Each wall is flat, endless, passes through zero and stands at right angles to its row. A trip goes straight from one point to another. Which walls does it cross, in order?

Walls:
(1): [-4.0 -4.1]
(2): [1.4 1.6]
Trips:
[ 0.5 -2.2] to [ 0.5 -2.5] => none
[-4.7  3.7] to [5.3 2.1] => 2, 1
[0.1 2.2] to [1.3 0.1] => none

Walls:
(1): [ 5.0  3.3  0.0  2.1 -4.1  2.4 -4.7 -1.6 -1.7]
(2): [-0.4  1.2  4.3 -1.2 -1.1 -5.0  2.4  3.5 -2.1]
(3): [-1.7 -3.6  0.8  1.2  1.2 -1.8 -3.3  0.3  2.5]
(4): [ 5.6 -7.0  3.1 -1.5 -6.8  2.6 -1.2  0.2 -1.1]
Trips:
[-1.6 -0.2  2.3 -1.3 -2.5 -1.2 -0.6  3.5 -0.1] to [-2.0  0.2 -2.3 -2.3 -2.1  3.3 -1.4  1.9 -1.1] => 3, 1, 2
[-0.5  1.9  2.4 -0.3  6.1 -1.9  1.6 -2.6  6.2] to [-0.7  0.3 -1.2 -2.1 -3.5  1.9  2.1 -2.1  2.4] => 3, 4, 1
[ 0.1 -2.3  1.9 -0.2  2.3  1.9  3.9 -1.4 -1.9] to [-2.2 -1.7 -4.7 -1.1 -3.9 -8.5  0.4  3.6  0.6] => 3, 4
[-2.2  0.6  2.2  0.3  1.4  2.6 -4.8  0.1 -2.9] to [-0.9 -0.2  2.8 -2.3  0.3 -0.8  7.1 -1.1  3.0] => 2, 1, 3
[ 0.2  0.7  0.2 -4.1  1.5  4.8 -2.4 -0.9  0.7] to [-4.0  0.8  2.5  2.1  2.5 -4.9  0.9  0.7 -1.6] => 4, 1, 3, 2
[-2.8  1.0 -2.3  2.0 -1.5  0.6 -2.1  2.2  2.6] to [ 0.9  7.7 -2.7 -1.3 -3.0  1.4  1.9 -1.6  1.9] => 3
[-3.8  3.2 -0.8  6.5 -4.0 -3.7  2.0 -0.7  4.5] to [ 0.4  2.3 -1.6  0.8  3.6 -4.0  2.1  1.2  7.8] => none
[ 0.7  1.8 -1.5 -0.6  2.1 -1.8  0.6 -2.2 -5.8] to [-1.5  1.1 -0.7  0.8  2.0 -1.0  1.8  2.8 -2.8] => 1

Walls:
(1): [ -5.1   2.2   0.9   0.1  -0.4   0.8   3.2   0.7   0.8  -2.1  -3.6   1.9
  -1.7   3.1   0.5   6.0   2.3   2.9   6.2   1.6 -10.7   0.4  -1.9  -3.0]
(2): [ 3.1  1.5  4.7  0.6 -5.4 -1.0  1.0 -0.3  4.5  5.9 -1.7  0.9  0.8 -0.5
  2.3 -2.1  2.5 -0.4  0.3  3.6  0.7 -3.5  5.7  3.5]
(3): [-1.7 -1.4  4.4  3.7 -4.4  0.6 -2.8  0.2  2.4 -2.0  3.6  0.9  0.5  1.0
 -3.7  2.5  2.2  3.1 -2.1 -2.8 -0.4  3.2 -1.9  0.3]
Trips:
[-0.3 -0.2 -4.1 -8.5  1.7  0.1  1.1  6.9 -1.1  5.3  0.0  0.3 -1.8  4.0
 -7.6  0.1  0.0  1.1 -2.0  0.9  1.5  2.8  0.8 -0.7] to [ 0.7 -0.6  0.7  1.2  0.8 -0.1 -0.5 -1.6 -3.4  2.4 -1.0 -3.4 -4.7  1.8
 -0.6  3.5 -2.0 -2.1 -7.1 -1.4  0.3  0.2  0.0  2.4] => 3
[-5.1 -4.1 -1.7 -2.6 -2.1  2.8  0.0  1.9  2.2 -1.7  2.3 -3.7  6.7  5.1
  2.6 -0.3 -3.0  2.8 -2.6  3.8 -0.6 -2.9  3.7  4.3] to [ 1.0 -1.4  0.5 -1.4 -2.5 -1.7  0.0  1.9  0.9 -0.2 -2.1 -5.8  0.2  2.8
 -4.8 -2.9  6.5  1.0 -4.5 -2.2  0.3 -1.3 -2.1  1.0] => none
[ 1.0  0.0  1.8 -0.2 -2.2  3.2  2.4 -2.5  0.0  5.2 -1.6  0.5  1.6 -0.5
  1.1 -1.5  4.7  2.9  4.3 -3.5  0.2 -3.5 -3.9  0.7] to [ 1.2 -3.5  4.0  0.3  1.9 -1.0 -1.5  1.9  1.0  2.2 -3.7 -1.9  4.7 -1.9
 -0.2 -2.7 -2.9 -3.0  1.7 -0.8  2.2  2.6  1.7  1.5] => 3, 1
[-0.3  0.1 -0.9  0.3  0.5 -5.5 -2.0  2.0  2.1 -1.8  5.0  3.1  0.5 -1.0
 -0.1  2.0  1.3 -0.2  3.2 -1.5 -0.8 -4.5  0.0  4.2] to [ 1.7  3.7 -0.3  0.4 -4.6  0.0  1.8 -3.3 -2.2 -2.1  0.3 -3.2  3.8  0.4
  0.1 -0.2 -2.1  2.8  2.2  0.0 -0.5 -1.0  4.2 -4.1] => 3
[-0.5 -3.8 -2.8  0.6 -2.9 -2.6  1.5  2.1  1.6 -1.1  3.4 -4.7 -1.9  6.7
 -0.9 -1.0  1.8 -6.3  1.6 -1.4  1.8 -3.7  1.5 -1.2] to [ 1.0 -5.1 -0.1 -2.2  2.9  0.2 -0.3  0.5 -0.6  3.6  3.1  5.5  0.4  3.8
  0.5  0.4  4.0 -0.2 -0.7 -2.4  2.5 -1.2  2.5  0.4] => 3
[-1.9 -2.8 -0.2  0.2 -0.5 -1.6 -3.1  0.2  0.1  8.8  0.0 -5.6  1.4  2.1
  4.6 -3.1  3.2 -0.1  2.4 -3.1  2.2  1.3  1.1  1.3] to [-0.1 -0.2 -5.1  0.3  3.0 -3.7  1.0 -2.3 -2.8 -3.3  3.8  0.3  1.7 -0.7
 -2.7 -1.5  1.5 -0.1 -0.1  3.8 -7.8 -4.9  3.3 -3.3] => 1, 2
[ 4.5  1.9 -2.3  1.0  5.3  0.2  2.3  3.5 -0.6  1.2  5.1  0.9 -0.4 -0.1
 -4.8 -2.0  4.8 -4.1 -2.2 -0.3 -3.6  1.6  1.9 -2.8] to [ 0.6 -0.8 -3.8 -5.1  1.4  0.8 -8.5  6.9 -0.2 -0.7 -1.0 -0.4 -2.1  2.1
  2.7  1.5 -0.5  2.0  1.0 -1.9  5.1 -4.8  3.4  5.6] => 2
[-1.6 -2.5  6.3 -5.4  0.5  1.8 -0.3  1.9  2.4 -2.8  1.1  3.5  3.1 -2.6
  0.4  1.0  4.2  3.2  2.9  3.0  2.2 -4.1 -0.8 -0.6] to [-2.7  2.5  1.0 -1.8 -0.4  1.2 -1.7 -6.6 -2.0 -2.1 -3.3  0.9  0.5 -1.4
 -1.4  2.4  1.5 -7.0 -4.7  0.7 -4.8 -1.5  2.5  0.1] => 3
[-3.9 -1.0  0.5  0.2 -2.8 -2.3 -2.2 -1.0 -5.0  2.2  0.9 -3.4  1.1 -0.8
 -1.2  0.4  0.1 -4.1 -7.4 -2.0  0.9  3.0  0.2  0.3] to [-5.6 -4.5 -2.4  3.6  1.6  1.4  0.9  3.1 -3.8 -3.2  2.4 -1.3  1.3 -1.5
 -6.7 -2.9  2.8 -1.1  1.2  0.5  0.6  1.0 -0.1  3.6] => none

Walls:
(1): [ 3.9 -0.4  0.6 -2.5 -1.8 -0.2  2.4 -0.8  3.0  2.0  1.5  0.8  3.9  7.0
  1.6 -0.6  2.1 -2.5  0.2  5.1 -1.6  3.7  5.6 -5.2  0.4 -0.7 -4.5  5.4
  3.0 -1.7 -4.8  1.7 -0.3  0.3 -2.5 -2.3 -3.9 -0.4 -2.1 -0.4  1.5  1.4
 -5.9 -0.9  0.5  0.1 -0.6 -0.3]
(2): [-0.1  2.6 -5.4 -3.5  3.4  1.5 -0.6 -2.8  1.3  1.9  2.6  0.5 -2.5  0.0
  1.4 -3.1 -1.1  0.6 -3.1  3.0 -4.2  2.2 -0.8 -0.1 -6.4  1.5 -0.3 -3.8
  6.0 -0.7  0.5  0.0 -0.8 -1.0  6.3 -1.1 -4.9  0.3  3.4  0.9  0.8  3.0
 -0.1  8.2 -2.6 -4.5 -1.6  0.8]
(3): [ 2.5  6.0 -1.8 -0.3  6.0  1.7  1.5 -5.4  1.6 -1.5  3.0 -1.9 -1.3  1.1
  3.8 -0.9 -1.3  4.6 -2.8 -0.9 -6.1 -0.2  0.2  1.5  8.5  8.2  1.1  0.7
 -4.5 -4.4 -3.1 -4.9 -1.5 -0.9  0.6 -4.3  2.1 -1.0 -5.8  1.4  0.9  0.4
 -1.4  3.4  5.1  1.7 -0.8 -0.8]
(4): [-2.8  1.8  0.8 -2.2 -3.2 -3.6 -1.2  0.4 -0.4  3.1 -2.1  1.1 -5.1  1.2
  2.8  6.4  0.6 -1.2  1.0  0.1  4.2 -3.4 -4.4  6.3 -0.3 -3.4 -0.4  2.0
  1.5  2.7 -2.6 -0.5  2.9 -1.0 -1.0 -6.2  1.0 -3.4  4.4 -1.8 -4.9  2.2
 -4.2 -1.2 -2.0  1.8  1.2  5.9]
(5): [ 2.3  3.3  3.7 -3.8  0.5  3.4  3.7 -0.5  0.1  0.1 -0.9 -3.3 -2.8 -2.9
  1.5 -3.3  0.1  0.7  1.7 -6.6  0.7 -3.3 -1.1  0.5 -4.9 -0.2 -8.4 -1.4
 -3.1 -4.9  0.4 -6.3 -2.9  2.4  2.0 -2.6 -3.8  1.7 -3.1 -1.0 -2.7 -6.7
 -4.9  1.2 -1.1  3.4 -4.5 -5.9]
(6): [-0.1  0.4  0.1 -2.3 -4.6  6.5  5.4  2.0  2.3  3.9 -1.7 -0.5 -0.9 -0.1
 -0.1 -0.1 -0.7 -4.3  2.7  3.1 -2.5 -3.1 -0.4  3.2 -0.3 -1.8  1.2 -1.9
  0.9  0.8 -2.2 -0.3 -1.1 -1.8  2.9 -0.1 -3.3  2.7 -5.4  1.8 -1.8 -1.9
 -1.0 -2.9  0.1  0.6  0.3 -1.5]
(7): [-1.4  0.2  2.3  0.5 -0.8  0.6  3.3  1.1  0.3  1.3 -2.6 -4.0  1.0 -4.3
  2.6 -0.2 -1.5 -1.7 -5.0  2.8  1.3 -3.5 -3.0  0.9  2.6 -2.2  1.3  2.0
  7.2 -0.4 -2.2 -1.4  2.0 -1.1  0.0 -1.2  4.2 -2.7  1.7  2.5 -0.7 -2.3
 -2.8  1.4  2.5  3.5  2.4 -2.2]
(8): [-2.5  2.3  1.8  0.9 -5.1  0.0 -3.8  2.9 -1.4  1.9  0.2  2.9  0.4  5.8
 -0.4  2.8  2.9  0.8 -4.0 -1.9 -2.0  6.3  1.9 -4.6  0.6  1.4 -3.6 -2.2
  0.0 -2.4  4.2  0.9  2.5  3.2 -3.4 -3.1  3.6 -3.6  4.6  0.1  1.4 -0.6
  0.6  0.1  0.2 -0.3  3.2 -3.9]
(9): [ 3.7 -0.2  0.7 -1.4 -1.6  0.1 -2.1 -2.8  1.1  2.0 -1.4  1.4  3.6  0.9
 -1.8  2.0  3.4 -7.3  0.0 -2.2  3.6 -2.6  1.1  4.8 -1.3  9.0 -3.2 -5.0
  3.3  0.5 -2.7 -0.3  0.1 -0.9  1.5  5.6  2.4 -1.4 -0.2 -3.8 -3.1  5.7
  0.4 -4.4 -3.6  0.1  0.3 -1.4]
(10): [ 2.9  1.8 -3.4 -2.5  0.1  0.5 -0.4  3.5  5.4  1.9  1.6 -0.4  2.8  1.6
  2.5  0.6  3.8  4.3  2.3  5.4  0.8  0.7 -1.9 -8.2  1.5  0.1  1.1  7.2
 -2.8  0.4  3.3 -0.9 -1.0 -1.9  4.7  2.9 -0.7  0.8 -4.5 -5.0 -3.0  2.3
 -0.5  2.4 -6.0 -3.3  0.1  0.6]
Trips:
[-1.8 -3.5  3.0 -1.2 -0.8 -4.7  1.7 -0.8 -2.4 -1.6  2.8 -2.0  3.2  3.9
 -0.4 -1.6 -5.8  3.8  2.8 -3.3  4.6  4.3 -0.8  5.8  1.0 -2.0 -0.3 -1.3
  4.3 -4.9  4.9  4.3 -1.5 -0.9  1.4  2.1  2.6 -2.9  0.3 -1.3  0.4  2.1
 -4.1  0.7 -2.0  0.9 -0.1  1.6] to [ 0.5 -1.4 -2.5  1.4 -2.9 -3.8  2.1 -1.5 -1.6  1.7  0.5  3.1  1.1 -0.8
 -2.5 -1.1  2.0  0.4  1.6 -4.1 -6.7 -2.8  0.1 -2.1 -1.0  0.6 -2.0 -1.8
 -1.6 -1.4 -3.8  5.9 -1.0  3.9 -3.4 -1.0  0.2  1.1  2.2  1.5 -0.9  2.6
 -1.1 -6.4 -1.7 -2.0 -1.4  2.9] => 7, 1
[-0.2  5.8  3.5  4.1 -0.7 -1.6  1.0  3.1 -0.3  4.2  1.9  2.3  0.4 -5.1
  5.1  5.8  1.6 -1.3 -2.0 -0.7  0.9  4.4 -4.9 -0.8  4.6 -3.4  1.1 -1.0
  1.9 -0.6 -4.1  0.8 -0.8  4.4  0.2 -2.9  2.9  2.1  3.9 -4.2  2.4 -1.4
 -0.3 -0.2 -1.9 -0.8 -0.4 -3.0] to [-0.4  1.7  3.8 -2.3  4.1 -2.9 -5.7 -0.4 -2.1  2.4 -3.9 -5.8  2.7 -4.6
 -1.7  3.0 -0.9 -1.1  1.5  0.4 -8.1 -0.5  0.0  2.2 -4.0 -2.8  0.7  5.8
  1.3  3.0 -3.1  0.2  0.5  0.7  1.3  0.9  3.1  1.9 -0.2 -5.0 -2.3  3.8
 -4.0 -2.8  0.5  2.9 -0.8  2.8] => 10, 9, 8, 1
[ 5.9  2.0  1.0  1.3  0.7 -0.6 -0.9 -4.9  0.2 -2.2  5.5  1.8  1.9 -1.9
  0.0 -1.1  0.5  6.5  4.7 -0.1  0.9 -2.0 -1.5 -2.7  1.8  0.0 -3.4  2.2
  0.7  1.0  0.5 -2.7 -5.1 -2.3  1.2 -0.3  3.1 -3.3 -5.7 -0.9  0.1  1.6
 -2.6  7.3  2.1 -1.2  2.9 -0.5] to [ 0.3  6.2  0.1  0.1  3.1  2.8  1.9  3.6  0.2 -0.9  4.1 -4.7  0.6  2.7
  1.6  5.1 -3.6 -1.3  3.6  4.8 -1.0 -2.8  3.4  0.9  2.6 -2.0  1.0 -0.2
 -0.6  5.8  1.0 -0.3  2.1  3.1 -3.4 -1.4  0.4  2.7 -8.8 -5.7 -1.0  1.8
  1.5 -3.8 -0.2 -5.9 -1.5 -4.4] => 2, 6, 5
